Each row is a point. Two turns around zero, p and q, are shown by what they do to some points. Where does a point land after both, in the order given? Backwards means that the second turn is done in reverse. Each puzzle has new turns, and all numbers are rounded.

Turn p:
[25 20  2] => [31 -9  3]
[-6 27 31] => [  3 -34  24]
[-13   2  -8] => [-8 10  9]
[-27 -29   6] => [-39   3  -9]
[ 22 -21 -30] => [ 13  29 -28]
Turn q:
[ 10 -12  18] => [-7  3 23]
[ 6  9 22] => [-21  10   8]
[-37  16 -29] => [  6 -25 -43]
[25 26 -2] => [ -3  35 -10]
[ -4 -38  -9] => [ 24 -22  21]
Where do these land?
p, then q: [-11 -15   8] => [  2 -18  -9]
p, then q: [ 40   5 -16] => [22 38  0]
p, then q backwards: [19 12  7] => [ -5 -15 -18]
p, then q: [-48  -2   1] => [-36 -31  -8]

Turn p:
[ 30 -20  -6 -13] => [-26 -12  -2 -27]
[-40   1  24  -4] => [ 19 -18   7  38]
[ 15  11   9 -18] => [-10   0  24  -7]
[-34  -9  -2  -6] => [  0  -9 -12  33]
[22 10 -8  5] => [ -3  15   4 -21]
[  0  -1  -9 -11] => [-13   3   0   4]
[ 7  9 -7 48] => [ 35  21 -21 -20]
Turn q:
[ 13   7 -32  -8] => [-10 -27 -21  -8]
[17 29 20 12] => [ 12  15 -21  30]
[  7  -4  18 -17] => [16 -7 15 13]
[-23  10   0  14] => [  2  23  -8 -15]
[-14 -42  -6   0] => [-21  -3  34 -19]
Where do these land?
q, then p: [-29  -1  18   6] => [ 1 11 33 -4]
p, then q backwards: [  1  10 -27 -26] => [  6 -15   2  35]
q, then p backwards: [17  5 12 -4] => [-21   1   5  -2]
p, then q: [  7   6 -24  14] => [ 11  -9 -24  -9]
q, then p: [ 20 -37 -11  16] => [ 23 -21 -10  33]
p, then q backwards: [-16  16  32  -7] => [ 11 -13  27 -24]

Turn p:
[-3 16  3  0 -1 -5] => [  3   1   2  -2 -15   6]
[  2   6 -14   5  -3 -19] => [ -9  10 -16   3 -13   2]
[ 17  11 -16   2 -18  -9] => [  1  -4 -23  18 -13   6]
[ -7 -10   4   0  25  21] => [11 13 20 -7 21 -7]
[ -2 -14  -6 -27 -19   2] => [  4 -22 -22 -13  14   4]
[-9 -2  1 13 -2  6] => [-8  3 10  4  5  9]
[ 1 -8 27  8 20  4] => [ -2   1  29  -4   2 -20]
Turn q:
[-18   9  -7  -7 -29  12] => [ -6 -14 -32 -11   3   9]
[  1  -6  10 -11   8  12] => [  3 -10  13  -4   9  10]
[0 6 1 4 4 9] => [ 1  6  1 -7  7  2]
[ 13   1  10   8   0 -21] => [ -5   7  11   1 -22 -10]
[ -7  19 -13  -4   0  13] => [  5   1 -14 -13  17  -7]
[ -3  -5   6   8   6 -48] => [-23   4  11  22 -25 -27]
[  3 -16   3   8   9  13] => [ 5  8 10  8  6 17]
[10 -8 -9 -7  3  9] => [17 -4  2  5  4  5]
Where do these land?
p, then q: [-19   0  16  16   3   1] => [-20 -11   7 -13   4  12]
p, then q: [ 2 -1  0 -7 18 -1] => [  2  -5   5  -6  -8 -15]
p, then q: [18 -6  2 10 11 15] => [ -7  20  14  -1 -11  -8]
p, then q: [ 11 -29  -7   9  12 -17] => [-21   5  -5  12   7 -29]
q, then p backwards: [  4   5   6 -15 -16  26] => [-17   5  -1 -26 -13   7]
q, then p backwards: [ 10   6 -17   5  -3  16] => [  2   5 -17 -16   9   9]
q, then p: [-24   3  -9 -21 -16 -11] => [-23  15 -16  -7  21  -1]
p, then q: [ -4   7  11  -3  -9 -17] => [ -4 -15 -13   6  -5   9]
q, then p: [  0  14  -2   6   1 -11] => [ -4   1  -9  -8 -13   4]

Turn p:
[ -4 -48  -9   7  -4  36] => [-14  -6  17 -32  37 -29]
[ 3 17 -9  9 -3 -6] => [  3  15  -7  -2 -11  10]
[ 11  10  -4 -22  -1   3] => [-14  -9  10   3 -14  12]
[ -3  12  -5  -5  -6 -20] => [ -4   3 -15  11 -16   3]
[ 17 -10  -4   1   0 -11] => [  4  -4   2  -9 -16 -13]
[-7 12 24  3 -9  2] => [ 12 -12 -12   6  10  17]
[ 1 11 19  6  8 -4] => [20 -4  0 10  0 10]
[-8 13 -7  4 11 -4] => [ 2 16  1 12 -2  5]
[-10 -17  -6  -3   5   4] => [ -8   1   5   2  11 -16]
Turn q:
[-20   7  23 -14  -3 -12] => [  9  13  28  -8  -5 -14]
[-11 -14  -1  -5  -6  -5] => [  0   2  11   7 -13   8]
[ -6  10   3  13 -10   9] => [ 10  -6  -9  -6 -10 -11]
[ -7 -10  10   7  10  -4] => [-3 11  3 14 -4 -9]
[-18   5  -2  -8   9 -12] => [-1 21  9 -9 -5  3]
[ 26   1 -14  -8   5  19] => [  3 -15 -16   3  24  16]
[ 37   0 -19  14  -5   4] => [-20 -27 -25   0  13   8]
Where do these land?
p, then q backwards: [-6  6  4 -5  9  0] => [  1 -12   3  -4   4   3]
q, then p: [-16   3  -7  -7  -1  -1] => [-5 -8  1 -5 -3 16]
p, then q: [ -3 -15   7  -9  10  -5] => [-16   3   4  10  -7  -9]
p, then q: [  8   2 -13   0 -18  23] => [24 13 14 -2  6 12]
p, then q backwards: [ 14  -2  -6 -12  -9 -12] => [ -4  -2  -5  15 -16  -9]
q, then p backwards: [-15  13  -4  -8  18  19] => [-6 10  3 32  3  0]
q, then p: [  1   4  13  -5 -16   6] => [  7 -16   2  -4  -6 -11]
p, then q: [ 17 -22  -6  24 -18 -30] => [-27 -15  18 -23   1  28]
p, then q: [ 0 11 13 23 26  1] => [ -7 -15 -13  -2  27 -18]

Turn p:
[-23   9  32  28  31  19 -14 -12] => [ -8   2 -22  -9  30  32 -17 -35]
[-10  31   4 -12 -19  21  -3 -12] => [ -4   9  -3  12 -21  -5  12 -37]
[ -4 -17 -18  -9  -8 -23  37  20] => [-10   3   9 -29 -15 -16  13  37]
[42 27 24  2 -1 14 14 -9] => [ 34  32   5  12   1  21  24 -11]
[-14 -15  -9 -19 -23  24 -16  36] => [ -2  -4 -21   7 -42 -16 -30   8]
[-16  -1  31 -19  -1  -8 -39 -31] => [  9 -22  27   3   9   0 -28 -44]
[  9 -20  -4  28  -7 -19  22 -29] => [-19  -7  29  -1  14  27  19  21]
[ -3  15 -20   9  22 -15 -35  38] => [ -3  10 -28  14  29 -38 -25  11]
[ 18 -27 -40 -10   7 -13  33  -1] => [  3 -23   4 -10  -5  -9  33  47]
Turn q:
[ -4 -13  25 -24   3   5  29 -25] => [ 20 -13   6 -23  15  -6  18 -34]
[ 29   8  16  -7  16  19  25 -15] => [ 30  15 -15   0  21   3  25 -16]
[-11  -5 -32  48  12 -17 -10  -2] => [-25  -6 -12  33 -10  31 -33  -1]
[ -6 -12  -1 -26 -21  28 -27 -39] => [  4   3  -6 -63   4  13  -9   6]
[ 12  23  33 -12   0  13  33 -16] => [ 35  15 -10  -6  12 -24  16 -29]
[-12  35 -36  28  26 -18  34  25] => [-39  21 -14  58  -4  -8   2 -24]
[-30 -34  -6   7 -26  31 -48  15] => [-12   6  44 -32 -10  23 -37  34]
[  5  -9 -15   0 -24  -8  -7  13] => [ -7  -3   6  -2 -29   5   4  15]
[  4 -15  14  -4 -26  -9 -29   8] => [ 12 -17  12 -15 -18  -4 -10  29]
[ -8  30  -9  19  29 -26   4   7] => [-21  -2 -22  39  12 -16 -11  -6]
[ 22  -9  11 -29  10 -17  -5  28] => [  4 -18  10   8   7 -15  35  27]
Where do these land?
p, then q: [-10  11 -16 -23  -2 -15   3   3] => [ -2 -28  -4   4 -12 -12   8  -9]
p, then q: [ 26 -20  13   6  12  13  -1 -21] => [22 21 10  2 13 25 11  7]
q, then p: [ 16   1   0  11   6  30  16 -29] => [ 19  -7 -15  20   1   2  34 -15]
p, then q: [ -1  13   6  33 -17 -27  34  28] => [-18  25   4   9   9 -56  -4  -4]
p, then q: [ 24 -11  -5 -25  21   8 -16  31] => [ -3  -6 -16  19 -17  16  22  37]
p, then q: [-24  22  -4  -2  23 -17   8  -3] => [-21 -21 -12  -6  18  -9  13 -19]
q, then p: [-33 -27  -3   8 -37  29 -16   6] => [ 25   9  11   6 -27  -2 -34 -41]
p, then q: [ 32  20  38 -33  -7  -5   2 -22] => [ 55   3 -33  -6   4  -4  16  -4]
p, then q: [ 28 -30  22   5  23 -10  17  28] => [  0  25   7   8  14 -10  33  42]
q, then p: [-30  -3 -26 -12 -41 -32 -18  13] => [-29  -4  28 -10 -37 -17 -39  -4]
p, then q: [-27  25 -24  33  17  26 -29 -35] => [-28  -5  -4   1  19  45 -32 -43]
